Each wall is flat, endless, passes through zero and stands at right angles to its row. A trip goes straight from one point to another. List the walls that it crosses, first one first.
In the rows, zero is written as 100.

Walls:
(1): | 128 |  83 |  82 |
(2): | 136 | 113 | 125 |
(3): | 91 | 93 | 55 |
(4): |  85 | 142 | 127 |
(5): | 109 | 112 |  88 |
(6): | 116 | 125 |  74 |
Trips:
| 114 | 127 | 130 | to |  72 | 123 | 136 | -> 6, 5
|  38 |  88 | 103 | to | 143 | 147 | 158 | -> 3, 2, 5, 6

Walls:
(1): |  45 |  82 | 125 | 131 | 141 | 137 |  98 |  84 | 118 |
(2): |  54 |  59 |  23 |  64 | 145 |  86 | 120 |  94 | 133 |
(3): |  64 |  71 | 118 |  78 |  88 | 117 | 133 |  72 | 104 |
(4): |  73 |  83 | 152 | 105 |  45 | 145 |  88 | 110 |  88 |
Trips:
| 106 | 128 | 140 |  68 |  99 | 132 |  82 |  58 | 103 | to | 101 | 175 |  92 |  78 |  91 | 137 |  94 |  99 |  83 | -> 1, 3
| 106 | 123 | 130 |  70 | 101 | 123 |  96 |  37 | 156 | to | 125 | 108 |  93 |  85 |  96 |  79 |  74 | 114 |  89 | -> 4, 1, 3
|  22 |  53 | 129 |  91 | 107 | 118 |  85 | 103 |  84 | to |  96 |  53 | 100 |  92 | 145 | 113 |  70 | 111 | 166 | -> 4
| 111 |  88 |  91 |  66 |  44 |  63 |  61 | 131 |  84 | to | 115 |  85 | 167 |  83 | 114 |  57 |  93 |  67 | 110 | -> 3, 1
|  75 | 106 |  82 |  67 | 104 | 134 | 123 | 127 |  79 | to |  94 |  34 | 102 |  91 | 102 |  72 | 128 |  60 |  66 | -> 4
| 114 | 125 |  86 |  92 |  78 |  90 | 113 |  57 |  92 | to | 112 | 103 | 126 | 127 | 139 | 101 |  98 | 112 | 103 | -> 3, 1
|  95 | 128 | 101 | 103 |  66 | 103 |  53 | 116 |  87 | to | 106 |  90 |  75 | 116 |  68 |  87 | 110 | 125 |  80 | -> none
|  93 | 134 | 123 |  98 |  99 | 105 |  31 | 101 |  90 | to | 109 | 112 | 132 |  72 | 151 | 139 | 138 | 132 |  64 | -> 3
| 131 |  77 | 129 |  85 |  58 |  95 | 108 | 124 | 115 | to | 118 |  90 |  89 |  72 |  57 |  75 |  88 | 140 | 104 | -> 3

Walls:
(1): |  95 |  85 | 101 |  74 |  77 | 106 |  74 |  95 |  68 |  76 | 110 | 103 | 109 | 110 |
(2): | 135 |  73 |  38 |  74 |  84 |  83 | 129 |  68 | 111 |  55 | 143 |  94 |  54 |  79 |
(3): | 102 |  98 |  90 |  92 |  80 |  90 | 120 |  91 |  73 | 147 |  97 | 112 | 108 |  22 |
(4): | 102 | 108 |  86 | 102 | 124 |  79 |  60 | 117 |  63 |  84 |  85 | 119 | 125 |  53 |
(5): |  80 | 114 | 102 |  99 |  90 | 114 |  93 |  70 | 113 |  71 | 118 |  81 |  81 |  99 |
(6): | 125 | 106 | 124 |  51 | 110 | 137 |  93 | 130 |  97 |  60 |  61 | 105 | 180 | 140 |
(7): | 112 | 138 | 167 | 129 | 133 | 101 |  56 |  95 | 100 |  80 |  50 |  56 |  75 |  44 |
(8): |  27 |  49 | 127 |  65 |  66 | 102 | 124 |  55 |  84 |  93 | 120 |  42 | 125 |  45 |
Trips:
| 131 | 106 |  53 | 115 |  71 | 125 |  67 | 110 |  74 | 105 |  88 |  98 | 112 |  89 | to |  85 | 153 | 122 | 139 | 112 | 122 | 124 |  96 |  87 |  82 | 131 |  94 |  76 |  46 | -> 7, 6, 5, 1, 8
| 147 |  71 | 127 |  99 | 126 |  75 | 131 | 106 | 135 |  46 | 145 |  90 |  97 | 138 | to |  83 | 146 | 107 |  67 |  38 | 147 | 114 |  52 | 104 |  75 |  77 | 153 |  41 |  69 | -> 1, 6, 8, 7, 3
| 145 |  90 |  73 | 113 | 102 | 171 |  93 | 108 |  91 |  92 |  71 | 126 | 160 |  83 | to |  85 |  68 |  93 |  98 | 137 | 108 |  72 |  73 | 124 | 103 | 134 |  78 | 117 |  98 | -> 3, 8, 5, 2, 6, 4
| 119 | 123 |  60 |  88 | 105 |  99 | 109 | 124 | 109 | 107 |  91 | 122 | 112 |  84 | to | 112 |  83 | 118 | 129 | 110 | 108 |  47 | 142 | 119 | 106 |  96 | 103 |  89 | 116 | -> 2, 3, 7
